Each row of a before or after table is a point. The points were changed in one or more steps. Then noise was added and the rows were shuffled. The steps act on columns, c1 being the first. What was done? A step turns or swaps two columns, mirrors them in a line or flattens them onto one, adds a multiple of one to another, or multiplies or shifts one. Angles are multiples of 10 degrees, from the lower column toward the higher: turns from -170 to 170, lines from 10 to 170 but not 90. Use the fewest steps. Two steps may share a column if one is a turn and the other turns, adds or multiplies; they go together, in the order done. Otherwise the lowest column goes first.

Before (11 x 2):
[[-38 -10]
 [  0 -20]
 [ 36  39]
 [  7 -29]
 [ 30 -18]
 [  3 -10]
 [ 10  42]
 [ 10 -19]
 [-15   5]
 [  2   7]
 [ -1  34]]
After:
[[ 17   1]
 [ 74  12]
 [-38  35]
 [  7  20]
 [  5  37]
 [ -2  65]
 [ -1  10]
 [-95  20]
 [ 25  72]
 [ 25  12]
 [ 90  69]]
Steps: multiply c1 by 2.5; shift c2 by 30

Before (14 x 4):
[[ 30   0 -40 -36]
 [-17 -12   3   7]
 [ -7 -10  -5  11]
 [ 34  24 -20 -40]
 [-11 -26   2  30]
 [-28 -26   9   9]
 [ -2   7 -18 -31]
 [-23 -36  -7   2]
 [ -1 -40 -23 -10]
 [ -3 -30  23  29]
 [ 21   4 -20 -39]
 [ 20   7 -38 -40]
 [-47 -53   1  -1]
 [ 12  27 -48 -12]]
After, 14 rows:
[[ 21 -32  18   8]
 [ 31 -30 -14   4]
 [ -3  18 -76 -39]
 [ 43 -54  -1  -1]
 [-24  15 -95 -12]
 [ -1  22 -41 -38]
 [ 24 -13   5  32]
 [  4  29 -80 -34]
 [  9 -21   8   6]
 [ -7   0 -36 -31]
 [ 10  -9  -8  14]
 [-19  38 -40 -39]
 [ 40  -7 -46  -8]
 [ 32  -7  46  27]]
Steps: turn c1 and c2 by 80 degrees; multiply c3 by 2

Before:
[[-53 -31  11 -42 -22  29  16  -6  -7]
 [-38   1   7 -15 -27  17 -25  48  45]
 [  4   4 -34  13   8 -48 -74 -22   2]
 [  9   0  51  59  60 -80 -26   8 -12]
 [ 31  41  14 -10  56 -51 -75  -5 -13]
 [-40 -37  40 -12 -63  48  33  16  39]
 [  9 -15  20 -18 -35  59 -26  31 -27]
 [  3   0 -28  -9 -47  18  18  39 -21]
 [-16  33  -7 -17  30  -6  15  -1  47]
 [-84 -30  11 -18   3  24  21  59   7]
 [ -4 -84  11 -49 -34  37  28  55  21]
 [ 17  11 -24  47  70  -3 -59 -13   3]]
After:
[[ -4 -82 -25 -54  63  31  30  23  23]
 [  5   4  23  12 -18 -54 -69  -5  -1]
 [  6 -11 -38 -18  33  45 -22  28 -28]
 [ 33  44  52  -8 -16 -16 -78 -55 -16]
 [-39 -40 -22 -12  28  56  37  59  40]
 [-15  34   2 -16  -8  -6  14 -27  45]
 [-38   0 -11 -13  49  14 -26  20  43]
 [ 12   2  93  57  -6   8 -27 -60 -11]
 [ 19  11 -13  45 -26 -19 -60 -65   5]
 [-83 -33 -13 -17  57  21  21 -13   4]
 [-55 -30 -19 -42  -1  23  16  22  -6]
 [  2   3 -31 -11  46 -17  16  40 -21]]
Steps: turn c3 and c6 by 60 degrees; turn c5 and c8 by -100 degrees
